Every row gives one point. The window is the flat piece filled in between its corners: a triangle in 3 columns, a solid with four corners in 4, and so on. A path goes straight from each point to the next, and from the last back to the first. List the points from which the path goes on through the window.

Window, 3 rows:
[[-31  13  14]
 [ 36 -17 -78]
 [ -8  32  59]]
Path:
(1): [-22  -5  26]
(2): [-32  44   2]
(3): [-11  71  18]
(4): [ 0 -2 53]
(5): [ 46 -73 -45]
(6): [ 19  25 -70]
(7): [-11  42 -33]
(8): [ -9 -33  30]
Through the window after points: 1, 3, 5, 7

Window (4 x 4):
[[ 11 -50  33   6]
 [-38   1  32  -2]
 [-10  54  57   0]
 [ 45  16 -93 -48]]
Path:
(1): [18  0  7 15]
(2): [ 31 -45  54 -63]
(3): [ -4  34  19 -40]
(4): [-21  28  -6  22]
(5): [-4 11 29 23]
(6): [-10  33  60 -42]
(7): [ 33  -9 -60 -87]
(8): [ 38  -3 -76   5]
(9): [ -4 -22 -29   7]
(10): [ 16 -55   2 -75]
(11): [ -8  47  46 -77]
(12): [-11  13 -18  12]
(13): [  2 -34   7  65]
(14): [ 11 -40  42 -43]
(15): [ -8 -49  40 -34]
(16): [ 33 -31  16  57]
Through the window after points: 5, 13, 15

Window (6 x 6):
[[ 69   4  58 -71  -3  11]
 [ 16  81  75  34 -21  20]
 [ -1 -12 -67  44  20  39]
 [ 31 -72  -2  43   1 -16]
 [ 40 -29  52 -12  48 -19]
 [-32 -24 -29  50   5  81]]
Path:
(1): [  5 -30  31 -60  14 -47]
(2): [ -5  11  51 -15   2 -12]
(3): [48  3 46 22 31  9]
(4): [ 31 -16   1  37  21  68]
(5): [-47 -14   0  41 -26   3]
(6): [-22 -19  28  11 -29 -35]
(7): [51 11 32 19 21 11]
(8): [ 37 -25 -17  50  25  48]
(9): [-10 -32 -19  33  -2  14]
(10): [-14 -43  30   3  -2 -54]
(11): [ 95 -28  47  18  40  51]
(12): [66 17  2 76 32 33]
(13): [  5 -31  -4 -16   0 -12]
(14): [-19  -6 -10  23  16  24]
(15): [ 24 -10  -5  62  10  36]
(16): [ 46 -17  42  34  47  22]
Through the window after points: 2, 4, 8, 16

Window (8 x 8):
[[ 13 -39  33 -41 -17  -6 -49  30]
 [  6  83 -19 -48   5  53 -49 -26]
 [-52 -61 -67  62 -26 -36 -14  65]
 [-42 -20  62  22  56 -51  37  48]
 [  5 -78 -25  21  -1  42  27  41]
 [  6 -25  11  20 -37 -35  30  20]
 [ 12 -15 -43  -6  63 -12   5   4]
 [ 55  43  23  -7  28  22 -88  22]]
Path:
(1): [ -2 -33  27   7  21  -2  -6 -70]
(2): [-38 -40  53  52  16 -29 -20 -10]
(3): [-11  -9  26 -11  42 -28  22  61]
(4): [ -4  16  16 -41  14 -13  16  91]
(5): [-10 -17  47  50  51 -23 -24 -14]
(6): [  1 -61   1  12   0  15 -26  -1]
(7): [  4 -10   1  -8  22  -5  14  65]
(8): [ -3 -23 -28   1  47  -8  27  60]
(9): [ -1 -44  16  18  11   3  -9 -23]
(10): [-12  -8  32  20  18  -3 -30 -17]
(11): [  5   8  13 -43  26 -21   6  95]
(12): [10 12 10 -8 16 -4  7 60]
Through the window after points: 2, 4, 6, 8, 10

Window:
[[  6   9 -30  -1  32 -12 -23  31  -6]
 [ 29 -34  -8  72 -26 -71  22 -15 -11]
 [ 22  26   6 -61 -16 -58   8 -16  29]
 [ 31  57 -46  95 -28 -51  43 -12 -52]
 [  2 -33 -32 -26 -32  15  -6 -22  62]
 [-26 -56  21   8 -37  52  24  13  46]
 [-72 -29 -18  32 -86  36  -9   7  16]
 [  0 -44 -21 -31 -58   7  21  -2  -1]
 [ 29  61 -11  -5 -13  11 -55 -11 -35]]
Path:
(1): [-30   5 -15  -5  13 -14  -1 -62 -26]
(2): [  1  14 -12 -24  -8 -22   3 -24  13]
(3): [ 42  13  17 -32 -41 -39  -8  29  20]
(4): [ 33  -7 -28  73 -72 -40   1  57  -9]
(5): [-14  -4   6   1   4 -10  19 -38 -11]
(6): [ -8  -2 -13  13 -24   4   5 -20 -21]
(7): [ 22  11 -22  37 -63   0  -5  50  48]
(8): [ 35 -36 -14  86 -79 -49  22  44  17]
Through the window after points: 2, 6, 8

Window:
[[  7   4 -70  -5 -25 -76 -21   1 -44  -7  14]
 [  9 -38  34 -10 -22  37   3   5 -10   2 -35]
 [ 26  34 -13  12  18 -48  -4 -55 -64   6   5]
 [  3 -53 -49 -58  46 -91  19  11 -13 -40   5]
 [ 46  30   9  54 -24 -22  37 -14 -32  36  32]
 [-30  35  29  34 -20 -13  31 -18 -20 -10  10]
 [ 22  24  -3  17   5 -66 -45 -23 -19  22  55]
 [-23  13   7 -45 -19  95  56  27 -24   4  31]
 [-18 -56 -37  12  22 -24   2 -16 -35  -5  19]
 [-36  27 -41 -27  38  68  50  60   6   4 -14]
 [ -4  15 -39 -21  -6  74  43  -2  30 -23  10]]
Path:
(1): [  1  14 -28   9   3 -11  12  13 -31 -31  13]
(2): [-27   7 -23 -19 -16 -15  21  -9  -3  37   1]
(3): [-17  -5   2 -23   4 -33  35 -37 -16  51  -1]
(4): [ 30  20 -24  27 -17   5   9  19 -32 -31  27]
(5): [ 12   0 -31 -10   8   2   7  20 -16 -18  15]
(6): [-44 -18 -11 -16 -27  -9  36  -8   9  24 -12]
(7): [ -3   9  -4 -33   9  -5  46 -23  -8  39   7]
(8): [ -1  -2 -11  13  11  11   4   4 -19 -31   8]
(9): [ 28  30  13 -15  15  26 -17  39 -50 -38  16]
(10): [-13  -8  -4   3 -30  14  49 -21  -3  41  21]
(11): [-32  -3 -44  -6 -11 -23  11 -21  11  18   2]
(12): [  9   8  12  -4  26   7   6  20 -47 -31  26]
Through the window after points: 1, 3, 9

Window (12 x 12):
[[-26  23  10 -32 -72 -27 -10  -6  11   4   7 -24]
 [ 44  12  55  52  86  -9  76  39  30  42  13  18]
 [-37 -16   8 -33  -8 -11   4 -39 -11 -43 -38  -4]
 [-34   8  46 -62   4 -24  15  40 -27 -72   0 -58]
 [ 21  26  44  63  39 -85  33  25 -37  30 -29  50]
 [  8 -27  80  28  58 -60 -21  17  23  46  -5  11]
 [ -7 -15  33 -20 -39   1 -29  41 -13   7 -65   4]
 [ 38   7 -44 -24 -14 -26  -6 -12 -41  -9 -11 -65]
 [ -5   6  -4  95  77 -61  34  56  23  32 -15   4]
 [  4  24 -32   2 -15  28 -44  -4 -44 -29  47 -22]
 [ 20   1 -76 -71 -27 -24 -18  16 -21 -62  30  -4]
 [ 50  83 -51  -5  24  -7 -39  -2  15 -39   9 -22]]
Path:
(1): [-14  55 -22 -44  18 -47 -15   7 -21  23   5   3]
(2): [-34  20  -5 -39  41 -27  13  23 -14  52 -12   5]
(3): [ 11 -17  33  24 -10 -33   3  32  -6 -55 -11 -32]
(4): [ 12  12  -3  20 -16 -34  -2  19 -13 -31  -4 -16]
(5): [-17  59  -1 -76  31 -17  22   1 -31  18  -1  16]
(6): [-23  43  -2 -20  49 -10   3   9  18  31  -2  -1]
(7): [ 66   4  21  55 -43 -71  -7  30 -51 -64 -24  -1]
(8): [ 28  -7   0   2  -1 -26   2   8 -17 -25  -9 -33]
Through the window after points: 6, 8

Window (14 x 14):
[[ 20  28  16 -30 -26 -53  10  78  22 -30  -7 -91   1  -4]
 [ 60  22  13  -5  68  26  20   3   2 -27  44 -49  29  72]
 [  5  22  25  17  37 -58 -29  28 -45  -8  31 -14 -22  37]
 [ 18  21  31   1  48 -68  38  11  53 -18  31  35 -36  35]
 [ 19 -11 -17  74  18   8  -3  38  31 -20  18 -36 -11 -13]
 [ 12 -43  89  39 -14  40  33 -32  -2 -22  74 -26  21  17]
 [ 38 -30 -30   2 -33   9  66  20  -5 -44  -6  26  31   4]
 [-43  -9 -28  35  34  19   0 -46  20  10   5 -22  14   5]
 [-49 -26 -95   4   4  46  19  86  24 -10  53  10  42 -18]
 [  3  41  21  26 -13  18 -63  51   3  31  34  11   3   1]
 [ 12  -4  -9  -4  25 -77  13 -55  41 -13  83 -35  22  -5]
 [ -7  40 -27  27  14 -18   2   5 -12  14  56 -16 -62   6]
 [ 22 -66 -25 -41  17  76 -16  32 -40  21   2  64  -6  -2]
 [  1 -48  -8  73  10  53  47 -10 -23  62   5 -36  36 -25]]
Path:
(1): [ 27  47  10  40  26  16   7  45  17 -19  37   5  28 -35]
(2): [ -5  39  10   0  48   0  10  10 -15 -17  38   8   3 -25]
(3): [ 17 -50 -14  14 -16 -16   9  21  20  15  22 -21  -7  64]
(4): [ 29 -25 -19  18 -17 -12  10 -13  22  13  29 -17 -11  82]
(5): [ -7  18  23  18  25   1  11  19 -17 -19  51 -18  -6 -40]
(6): [  0  39  41  29  19  24  13   9 -24 -15  48  -3 -15 -70]
(7): [  7   2 -36  23   3 -15  -9  23  13  14  32 -14 -20  41]
(8): [ 26 -18  -1  18   1   0   4   4   8  11  11 -20  -4  28]
(9): [  3   1  19   6  34  10   6  16 -21 -23  21  -5   1 -25]
(10): [ -4  22  12  -2  17  14  30  20 -12 -25  32 -16  35 -31]
(11): [ 21 -26  -8  24 -15 -26   3  29  28   2  30 -29 -37  49]
(12): [-10 -25 -20  27  -7   5  -1  -1  24  33  15 -38   5  38]
(13): [-17  30   0   4  53  -1  17  -5  -3 -51  10 -14  14 -46]
(14): [-10  14  22   9  39  13  39 -13   0 -45   6 -13  20 -61]
(15): [ 10 -33 -28  33  -8 -28 -17 -14  33  33  72 -28  -1  74]
(16): [-20 -47  -8  10 -32   3 -66  18  -8  49  15 -20 -42  58]
Through the window after points: 4, 6, 10, 12, 14, 16

Window:
[[ 35  28  -6  18  21  -2  49 -25  13  15  10  11 -62  30]
 [ 11 -41 -27  23 -56  -3  42   5  24 -17  20   7  15 -38]
 [-13 -67  54 -49  81  30   7  37  -5  42  14  21  14  17]
 [  0   4  -4  -3 -36  19  -8  33  18 -48   1   9 -35   3]
 [ -7 -71   7 -64  26  46  11 -21  -6  47 -23  58 -15  53]
 [ 19  -4  18  34 -57 -15  -6 -21   1 -10 -29 -30   3 -29]
 [ -6 -26 -16 -54  59  43   6  20 -15  95 -18  32 -11 -10]
 [ 49  15 -24 -16 -12 -22  -5  -8 -64 -21  44   0 -32  43]
 [ 11  65 -13   9  21  -9 -28 -46  17 -33  62   8 -14  21]
 [ 59  24 -28  27  -8 -31 -18  14   9  46  23  13  -9  51]
 [ 16 -19  15  -3 -38 -60   4  14  33 -27 -32  29  10 -73]
 [-25  15 -25  72 -28 -40  17  -5  -2 -32   0  23 -18  -6]
 [ 44   0 -61  53  42 -37 -35 -18  23  17  32 -11 -62   9]
 [-50 -16   6 -16 -58 -50  24   5  41 -26  -7 -24  -7 -30]]
Path:
(1): [ 34  19 -24  14  15 -37  22 -28  -9 -54 -50   8  16  42]
(2): [  7  10  -9   6  -4  -6 -18  -8   3   9  52   3 -33  -3]
(3): [ 51   7  29   8 -17  -8 -38 -44 -22  20  71  17 -42  25]
(4): [ 23   7 -36   7   3 -20   8  17   7  15  -4   7  -8  25]
(5): [  2 -11 -31  26  -8 -22  36  27  13 -12 -23  -2  11   5]
(6): [ -5 -25  11  -9 -60 -11  -1 -32  21  -8  45  17 -25 -40]
(7): [-18 -13  15  10 -47   5   7  13   7  20  -2  28 -24 -34]
(8): [ 51   7 -76 -14  28 -48  13 -30  20 -37  -5 -26   5  35]
(9): [  3 -17 -11   0  14 -18  -5  11   7  -8   1   1   5  15]
(10): [  0  -4  14  -2 -11   0   2  -4  -3  13  21  15 -20 -13]
(11): [  8   4  52  15 -10 -18   5  -1  32  33  30  28 -79 -34]
(12): [ 19  -5 -20  -5  -7 -23  10  -6   8 -20 -13  14  10  -6]
Through the window after points: 1, 3, 5, 11
